Rows are points. The points of each table are mixes of a few directions, plus a little noise. How many directions does each table use, and how many do they share? Where both have some left over, give the other angles between the two spaces (their principal angles), to ten degrees, smallest first.

First (5 x 2):
[[-50  23]
 [ 39 -19]
 [ 47 -22]
 [ -4   2]
 [-34  16]]
Second (4 x 2):
[[ 19  -9]
 [-49  22]
 [-22  10]
 [ 52 -24]]
Directions: first 1, second 1, shared 1

First (9 x 6):
[[-57  -6 -25  28  29  15]
 [ -5 -15  -7   0   8  -1]
 [ 19  18  -3  14 -17  32]
 [ 30 -24   9 -25  -4 -23]
 [-26  13   5   2   7 -13]
 [ 27  11  10  -7 -17   3]
 [  4  -7  -5   3   1   8]
 [  2 -13  -5  -1   4   0]
 [  5  22  21 -13 -11 -22]]
Second (8 x 6):
[[ -2   6   6  -5  -1 -10]
 [  4 -13 -15  12   4  24]
 [ -4  15  17 -13  -3 -27]
 [ -6  19  23 -18  -5 -35]
 [ 11 -33 -39  30   8  60]
 [  1  -3  -4   3   1   7]
 [ -5  14  15 -12  -3 -24]
 [  0  -3  -4   3   1   6]]
Directions: first 3, second 1, shared 1

First (11 x 11):
[[ -4  11  20  11   2  23   4  10  12  -2   2]
 [ -1   2 -19  -3  -4 -27 -10 -25 -25 -12 -16]
 [ -3 -13 -14  14   9  15   6  17  21   3  19]
 [ -9  21  11  15  -1   6  -4 -12 -11 -17 -15]
 [ -4  14  -3   1  -5 -19  -9 -27 -27 -17 -23]
 [ -4   9   6   6  -1   3  -2  -4  -4  -7  -6]
 [  9 -45 -60  -9   7 -25   0   7  10  15  26]
 [ -3   8  19   8   3  22   6  13  14   1   6]
 [  6 -10   7  -8   2  10   7  18  17  15  15]
 [  0   1  12   3   2  17   5  13  14   5   8]
 [ 15   3  21 -38 -13 -24  -3 -12 -21  15 -16]]
Second (10 x 11):
[[-42   6  -8 -14  -9 -21  -2   6  -8 -10  25]
 [-17 -22  -3  11  34   1  -5  -8   8   0  -3]
 [-28  -7  30  10  19  -4  16  19  10   1  -7]
 [ 12   7   6   8 -14  -4  18  16  -5   3 -12]
 [  7 -11   0  14   4  -1  20  24   8   9  -7]
 [ 11  12  18 -28 -16   3 -30 -24   9 -14  16]
 [ 18   4 -22   4   8  19 -15 -26 -14   4 -11]
 [ 37   9   6   5 -16   9   9   4  -1   6 -16]
 [  8   3 -12  -6 -23 -29  -1  -5 -10 -13  -3]
 [ -5  -3 -17  -3  14  29 -10  -4   4  12  20]]
Directions: first 3, second 6, shared 2; angles 60

First (8 x 18):
[[ 19 -24 -19 -12 -12  11  10   2 -34  21 -15  11 -14  -1  51   1 -17   1]
 [  6   4 -32  16   7 -24   1  -2  17 -15  35 -24   5 -11 -20   4   8 -20]
 [  8 -17  -1  17   7   2  23  -9 -13  -9  18 -37  -8  -5   9  13 -16  -2]
 [ 12   1 -15  15  17 -13  10   9  13  -5  34 -13  29  -3 -17  17   3   3]
 [ -2  16  -2   1   6 -28 -11  -7  30 -20  11  -6  10  -2 -45 -13  23  -9]
 [-35  28  25  -7  -9  18 -31  11  10  10 -23  33 -11   8  -6  -6   8  -2]
 [  2 -20   0 -12  -6  29  16  -2  -5   0 -19   6  -1  -5  13  -8 -14  11]
 [-10  12  45 -18  -9   6 -17  -1 -17  18 -41  30 -11  18  16 -10   5  16]]
Second (9 x 18):
[[ 28 -24   2 -44  -8  -2  33   8  28  60 -33 -10  20 -35  22 -49   1  25]
 [-28   6   9   3  -9  -2  -2  -1   6 -23   7 -11  -1  15 -21  15  13  -2]
 [ 35  -5   2  -7  16  -1   8   0   8  20 -14  16  18 -10   0 -20  -3  13]
 [  7   8   9  -4   1 -29 -17 -17   3 -28  -1  -1   2   7 -30 -14  18  -1]
 [ -1  -1 -13  23   4  -9   9  -5 -17  -6  18 -17 -19  10  10  28  -2 -21]
 [-12   3  -3  21   8  26   7  12  -7   0  11   9   1  10   8  31 -11  -3]
 [-23  11  -5  22  -3   3 -19  -2 -19 -30  20  -2 -18  16  -3  28  -3 -17]
 [ 18 -11   6 -25   2   5  15   6  21  31 -21   7  21 -18   4 -30   1  21]
 [-24  12  -8  14 -11   8 -35   0 -24 -24  14   5 -23   4   9  11 -11 -16]]
Directions: first 6, second 5, shared 2; angles 40, 40, 70
